Rows are points. The window is the flat piece filled in between its corners: a triangle in 3 columns, a solid with four corners in 4, and so on. A path goes straight from each point to the next, and from the last back to the first. List the points from which the path goes on through the window.
In the rows, zero is written as 128.

Window:
[[140 196 122]
 [156 165 116]
 [ 96  93 105]]
Path:
(1): [90 91 78]
(2): [144 189  95]
(3): [143 175 150]
(4): [153 188 134]
(5): [164 190  72]
(6): [103 115  93]
(7): [108 108 127]
(8): [140 188 140]
(9): [140 192  79]
(10): [124 180  86]
(11): [135 186 169]
(12): [122 138 150]
(13): [118 145  98]
(14): [130 175 105]
(15): [123 172 143]
(16): [ 80  81 129]
Through the window after points: 2, 6, 8, 12

Window, 4 rows:
[[153 107 134 116]
 [174 137  33 110]
 [142 144 194 152]
 [ 84 146 153 113]]
Path:
(1): [124 102 134 154]
(2): [141 118  25 139]
(3): [160 158  72  51]
(4): [167 154 146 108]
(5): [164 121 136 152]
(6): [129 146 152 160]
(7): [153 176 170  94]
(8): [194 149  93  87]
(9): [147 107  65 158]
(10): [ 84 121 153 176]
(11): [129 165 152  71]
(12): [121 153 154 100]
(13): [111 126 133 141]
(14): [124  93  60 154]
(15): [183 160  78 101]
(16): [142 126 138 101]
Through the window after points: 10, 12, 14, 16

Window, 4 rows:
[[174 132 135 123]
 [ 86  88 159 183]
 [100 163 116 176]
 [198 146 194 120]]
Path:
(1): [110 161 130 140]
(2): [149 162 161  73]
(3): [186 139 144 139]
(4): [116 155 118 192]
(5): [ 82 169 127 123]
(6): [121 124 167  94]
(7): [159 122 160 163]
(8): [150  89 148 204]
(9): [ 91 104 165 161]
(10): [116 131 166  99]
(11): [178 113 128 190]
(12): [144 135 113 210]
Through the window after points: 4, 6, 8, 10, 12

Window:
[[104 127 113  99 115  75]
 [177 169 135 119 161 210]
 [165 139 131  78  85  61]
 [125  94  60 105 146 173]
 [174 142 139  78 173 136]
 [122  20 115 157 120 114]]
Path:
(1): [163 112 170  48  94 133]
(2): [179 133  97 108 157 128]
(3): [136 104  63 123 165 144]
(4): [124  94  78  92 127 179]
(5): [ 95 123 150  60  87 130]
(6): [119 125 100 116 131  71]
(7): [171 126 102 140 148 120]
(8): [ 99 102 113  82  88 156]
(9): [ 93 110 104  70 131 173]
(10): [145  96  74 120 139 137]
(11): [150  84  68 157 175 125]
(12): [101  43 111 114  86 152]
(13): [144 142 144  88 149 190]
(14): [180 144  87 153 148 153]
(15): [182 124 117 148 134  96]
(16): [139 117 172  72 109 124]
Through the window after points: 3, 5, 9, 13

Window, 8 rows:
[[176 104 163 152 234 116 114 183]
 [126 102 111 126 143 175 112 121]
 [164  18 213 124 109 122 169 123]
 [ 98 130 170 142 122 113 158 106]
 [167 207  90  93  93 111 110  99]
 [122 133  90 126 193 120 168 109]
 [132  41  70 173 135  72 121  93]
 [ 67 143  92  53 112 149 122 130]]
Path:
(1): [113  80 145 124 185  79 134  56]
(2): [122  75 132 126 163  93 103 101]
(3): [132 111 109 142 133 103 168 137]
(4): [115  88 106 183  71 127 166 143]
(5): [122 101 126 107 146 134 133  93]
(6): [159 169 154  98 144 136  74  86]
(7): [148 155 115 113 139 127 149 156]
(8): [139  98  68 170  95 128 141 160]
Through the window after points: 8
